Every row gives one point. The points of each table are mixes of a few directions, plus a little noise. How many directions does each table use, and how many do they share? Where both have some left over, give the other angles between the two spaces (their principal angles), to ten degrees, smallest first.

First (4 x 2):
[[-0.44  0.79]
 [ 0.02 -0.05]
 [ 0.25 -0.44]
 [ 0.15 -0.28]]
Second (7 x 2):
[[-0.22  0.39]
 [-0.09  0.15]
 [-0.10  0.18]
 [ 0.62 -1.09]
 [-0.13  0.23]
 [-0.16  0.28]
 [ 0.09 -0.15]]
Directions: first 1, second 1, shared 1

First (9 x 6):
[[-0.21 -0.49 -0.24  0.08  0.20  0.40]
 [ 0.48  1.29  0.55 -0.34  0.08  0.41]
 [ 0.21  0.64  0.24 -0.22  0.25  0.69]
 [ 0.07  0.13  0.08  0.00 -0.16 -0.37]
 [ 0.08  0.24  0.09 -0.08  0.10  0.27]
 [ 0.05  0.14  0.05 -0.05  0.06  0.16]
 [-0.31 -0.78 -0.35  0.18  0.09  0.10]
 [-0.18 -0.61 -0.21  0.24 -0.36 -0.96]
 [-0.18 -0.55 -0.20  0.20 -0.25 -0.69]]
Second (9 x 6):
[[-0.33 -0.42  0.26  0.11 -0.32 -0.65]
 [-0.71 -0.46  0.92  0.04 -0.46 -0.74]
 [-0.19 -0.20  0.45  0.15 -0.12  0.25]
 [ 0.05  0.46 -0.08 -0.28  0.13 -0.06]
 [ 0.32  0.58 -0.28  0.14  0.04  0.60]
 [ 0.36 -0.16 -0.29  0.05  0.37  0.80]
 [ 0.29  0.87 -0.49  0.09 -0.14  0.03]
 [ 0.30 -0.44 -0.64 -0.04  0.28 -0.12]
 [-0.09 -0.22  0.13 -0.27  0.22 -0.10]]
Directions: first 2, second 4, shared 1; angles 30

First (11 x 11):
[[-0.58 -0.02  0.31 -0.22 -0.03  0.57  0.37  0.07 -0.56 -0.18 -0.54]
 [ 0.38 -0.28 -0.14  0.12  0.17 -0.36 -0.38  0.03  0.56  0.14  0.26]
 [ 0.53  0.11 -0.27  0.24 -0.01 -0.46 -0.24 -0.10  0.36  0.11  0.47]
 [ 0.14  0.16  0.34  0.56  0.13  0.86  0.77 -0.29 -1.51 -0.69 -0.72]
 [ 0.03 -0.22  0.25  0.24  0.22  0.47  0.26 -0.06 -0.58 -0.33 -0.49]
 [ 0.07  0.30 -0.31 -0.19 -0.25 -0.55 -0.27  0.02  0.59  0.34  0.59]
 [ 0.06  0.36 -0.17 -0.02 -0.22 -0.21  0.03 -0.07  0.02  0.09  0.30]
 [ 0.16 -0.22 -0.20 -0.14  0.05 -0.52 -0.50  0.12  0.88  0.34  0.41]
 [-0.81  0.49  0.20 -0.42 -0.38  0.48  0.53  0.03 -0.68 -0.07 -0.32]
 [ 0.27  0.02 -0.14  0.11  0.01 -0.25 -0.15 -0.04  0.23  0.07  0.24]
 [-0.24 -0.71  0.14 -0.28  0.31 -0.02 -0.40  0.27  0.68  0.18 -0.20]]
Second (10 x 11):
[[ 0.27  0.11 -0.47 -0.53  0.62 -0.01 -0.08  0.17 -0.04  0.45  0.24]
 [ 0.58  0.23 -1.01 -1.13  1.33 -0.02 -0.17  0.35 -0.09  0.95  0.50]
 [ 0.31  0.12 -0.53 -0.59  0.70 -0.01 -0.09  0.19 -0.05  0.50  0.26]
 [-0.41 -0.16  0.70  0.78 -0.92  0.01  0.12 -0.25  0.06 -0.66 -0.35]
 [-0.07 -0.03  0.11  0.13 -0.15  0.00  0.02 -0.04  0.01 -0.11 -0.06]
 [-0.29 -0.12  0.51  0.57 -0.67  0.01  0.08 -0.18  0.05 -0.48 -0.25]
 [ 0.06  0.02 -0.10 -0.11  0.13  0.00 -0.02  0.04 -0.01  0.10  0.05]
 [-0.34 -0.14  0.59  0.66 -0.78  0.01  0.10 -0.21  0.05 -0.56 -0.30]
 [-0.23 -0.09  0.40  0.44 -0.52  0.01  0.07 -0.14  0.04 -0.38 -0.20]
 [ 0.11  0.05 -0.20 -0.22  0.26  0.00 -0.03  0.07 -0.02  0.19  0.10]]
Directions: first 3, second 1, shared 0; angles 70
